Rows are points. The points of each table are mixes of a few directions, plus a little noise. Count the directions of each table, and those that both share. Where both have some left over, give the other angles between the two spaces (their principal angles), to ten degrees, smallest first.

First:
[[ 11   4  18]
 [ 38  13  60]
 [ 17   6  26]
 [  3   1   5]
 [-33 -12 -52]
 [-36 -13 -57]]
Second, 6 rows:
[[ 40  12  42]
 [ 14   4  21]
 [-53 -13 -18]
 [-53 -14 -44]
 [  2   1  -4]
 [ 53  11   6]]
Directions: first 1, second 2, shared 1

First (9 x 8):
[[ 11  -7  -5  -9  -6  -3  -2   2]
 [ 34 -20   3 -14  22   4 -25 -11]
 [ 27 -16   6  -9  25   5 -24 -12]
 [  1  -1 -15 -12 -35 -11  18  15]
 [-20  13  19  25  35  13 -11 -15]
 [ 33 -20  -1 -17  14   1 -21  -7]
 [-22  13   1  12  -7   0  13   4]
 [-60  36   1  30 -26  -2  38  13]
 [ -4   2  -9  -6 -23  -7  14  11]]
Second:
[[ 49 -29   0 -24  22   2 -32 -11]
 [-20  13  16  22  27  11  -6 -11]
 [-30  19  20  30  31  13  -4 -13]
 [ -4   2  -2   1  -7  -2   5   3]
 [ 27 -17 -17 -26 -25 -11   2  10]
 [-22  14   9  18  11   6   3  -4]
 [ 16 -11 -23 -26 -44 -16  17  19]
 [-16   9  -3   5 -15  -3  14   7]]
Directions: first 2, second 2, shared 2

First, 9 rows:
[[  9  25 -22   1  -3   8 -51   3 -32  -3  10  -1]
 [-32 -12   6   1 -24  26  14  -8   0 -15   4 -11]
 [ -4 -19   4 -32 -12  12  24 -18   8 -15   9 -11]
 [  8  -1   4   9  12 -14   7   7   9  10  -7   7]
 [-31   7 -14  -9 -36  45 -30 -15 -31 -27  20 -19]
 [ 57  18  -6   7  48 -53 -15  20   6  31 -14  24]
 [ 42   7 -10 -21  25 -29 -10   2   1   9  -1   9]
 [ 12  -3   6   6  14 -18  12   6  12  11  -8   9]
 [-60 -24  30  39 -24  23  48   2  27  -3 -14  -5]]
Second:
[[ 31  12  13  24  13  -4  -1  41 -16  18  16 -18]
 [ 41  24 -16  -4  13 -28   4  18  31  21  -4  -5]
 [-46 -52  11 -47 -18  24  22 -57  -8 -31  -1  13]
 [ -7 -12   8   2  14 -12   0 -11  -4  -5 -13  23]
 [ 29  41 -21  39  19 -27 -40  31   0  44  -9   7]
 [-23 -16  -5 -31 -30  31  14 -22   2 -16  14 -19]
 [  2  27  -6  22   0 -10  -7  11  16 -13 -12   5]
 [-11   7  -3  -4 -13   4  11  -9  21 -29  -8   0]
 [ 19   8   9   6   5  -5  15  20   9  -9   5 -11]
 [-34 -39  10  -7  -4  26 -19 -23 -50  20  11   7]]
Directions: first 3, second 5, shared 2; angles 60

First:
[[-29 -26  32  41  24  37 -16  23 -11  -3  46  49 -35   4 -15  30  -7  -2]
 [ 11  -3 -24 -16 -10 -19  10  15   4  13  -9 -17   4   5  14 -21  13   0]
 [-40 -11  32  27  21   6 -11   4  -2  -5  60  27 -10 -13 -15  29 -10  -8]
 [ 21  18 -12  -9 -15   2   4 -15   0 -13 -38 -18   7   1   3  -9  -2   5]
 [  1  10  -4   1  -7  -1  -3   9   0  -5  -8   5  -9  -6   3  -4  11   6]
 [  9   6 -19  -1 -10 -11  13  -3   2 -15  -4 -28   0   5  -1 -21 -19  -4]
 [ 14  -9  -5 -18   7  -5   7 -17   1  16 -13 -13  16  14   0 -14 -14  -3]
 [-17  13  19  -2  12  -3 -19  -2   1   8   4  34 -14 -16 -11  -1   4  13]
 [ 16  -6  -7 -10  -4   4   7  -5   0   7 -19 -12  14  10   9   2   6  -3]
 [ 14   8 -12 -13 -16 -10  10  -8   5  -4 -18 -27  26  -3  15   9  18  -5]]
Second (8 x 18):
[[-30  -6 -26 -11 -20  35   7   9 -26  13  12 -23   1 -24 -15  -7  -1  15]
 [-14 -13  -8  22 -40 -26  -2 -12 -15   2 -12 -21 -22  -8 -18  -1  -9   8]
 [ 15  10   6 -10  21  -4  19 -23  20 -22  -3  14  -2  33  -2   7  24 -18]
 [ 21 -22  20 -35  13  28  -2  -4  -1  -1   2  18  -3  16   8  19  -4 -26]
 [ 19  19  12 -11  39   9   6   5  27  -9  11  18  26  17  16   0  16  -3]
 [-12   7  -8  14   1  -1 -17  14 -16  19 -12   7 -11 -27  16  -7 -14  -5]
 [ -5  13  -4   2 -15 -30  -4  12   8 -18  12  -6 -17 -12  -6 -19  -8   7]
 [  8  -6  10  30   1 -12  -8  -1   6  16  -9  -7  31   4   3  10  -2  21]]
Directions: first 6, second 6, shared 1; angles 60, 70, 70, 80, 90

First, 10 rows:
[[  1   9  13   7  -8 -25   9  -3 -18 -15 -13  -2   2  28 -19 -11  -1  -8
   13 -11   1 -26 -32   4  -3 -18   7 -17   1  -4  22 -23]
 [  0   1   2   1  -1  -4   1  -1  -3  -2  -2  -1   0   5  -3  -2   0  -1
    2  -1   0  -4  -5   1   0  -3   1  -3   0  -1   3  -3]
 [ -1 -15 -25 -13  14  47 -16   6  33  27  24   3  -4 -52  34  18   1  14
  -24  20  -1  49  60  -9   5  33 -12  32  -2   7 -40  41]
 [  0   2   4   2  -2  -8   2  -1  -6  -5  -4  -1   0   9  -6  -3   0  -3
    5  -3   0  -9 -10   2  -1  -6   2  -6   0  -1   7  -8]
 [  0   0   0   0  -1   0   0   0   0   0   0   0   0   1  -1   1   1   0
    0   0   0  -1   0   0   0  -1   0  -1   0   0   1   0]
 [  1   6  11   6  -6 -21   7  -2 -15 -12 -11  -1   1  23 -15  -8   0  -7
   11  -9   1 -22 -27   4  -2 -14   6 -14   0  -3  18 -18]
 [ -1 -11 -19 -10  10  35 -12   5  25  20  19   3  -3 -39  26  14   0  11
  -18  15   0  37  45  -7   4  25 -10  24  -1   5 -30  31]
 [  0  -2  -3  -1   1   5  -2   1   4   3   3   0  -1  -5   3   2   0   1
   -2   2   0   5   6  -1   0   3  -1   3   0   1  -5   4]
 [  0   5   9   5  -5 -17   6  -2 -12 -10  -9  -1   1  19 -12  -7  -1  -6
    9  -8   1 -17 -22   3  -2 -12   5 -12   0  -3  15 -15]
 [  1   4   5   3  -3 -10   4  -1  -7  -6  -5  -1   1  11  -7  -4   0  -3
    5  -4   0 -11 -13   2  -1  -7   3  -7   0  -1   9  -9]]
Second:
[[  5   9  23  21  -2 -32 -12  20 -24 -20   3  16   9  33   4   3 -19   6
    6 -22  21 -32 -15 -16  -9 -35   2  -6  -9  11 -11 -23]
 [  1  11  13   7   0 -27  -9  13 -14  -7  -1  12   9  22   7   4 -13   7
    7 -21  10 -20 -17 -14  -5 -20  -2  -6 -10  -4  -9 -22]
 [ -5   0 -13 -17   1  12   5  -9  12  16  -4  -6  -2 -15   0   0  10   0
    0   6 -14  16   1   5   4  20  -4   2   2 -15   4   7]
 [  9 -29   0  28  -3  33   6  -7   3 -30  11 -13 -12 -13 -18 -10   1 -18
  -17  38  13   7  40  21   4  -6  16  10  19  48   7  32]
 [ -5   7 -10 -19   2   1   3  -5   8  17  -5  -2   1  -8   4   2   7   4
    4  -4 -12  10  -8  -1   2  15  -6  -1  -3 -20   1  -2]
 [ -8  15  -9 -25   2 -10   1  -3   7  25  -8   3   5  -3   9   5   6  10
    9 -16 -16   6 -19  -8   0  16 -12  -4  -8 -33  -1 -11]
 [  9 -19   7  28  -3  17   1   0  -4 -28  10  -7  -7  -1 -13  -8  -5 -12
  -12  23  17  -3  26  11   1 -14  13   6  12  40   3  18]
 [ -4   4  -7 -13   1   2   2  -4   5  12  -3  -2   1  -6   3   1   4   3
    2  -2  -9   8  -4   0   0  10  -4  -1  -2 -13   1  -1]
 [ -4   3  -8 -13   1   5   4  -6   9  13  -4  -2   0  -8   2   1   6   2
    2   0 -10   9  -2   2   2  13  -5   0  -1 -13   1   2]]
Directions: first 1, second 2, shared 0; angles 50
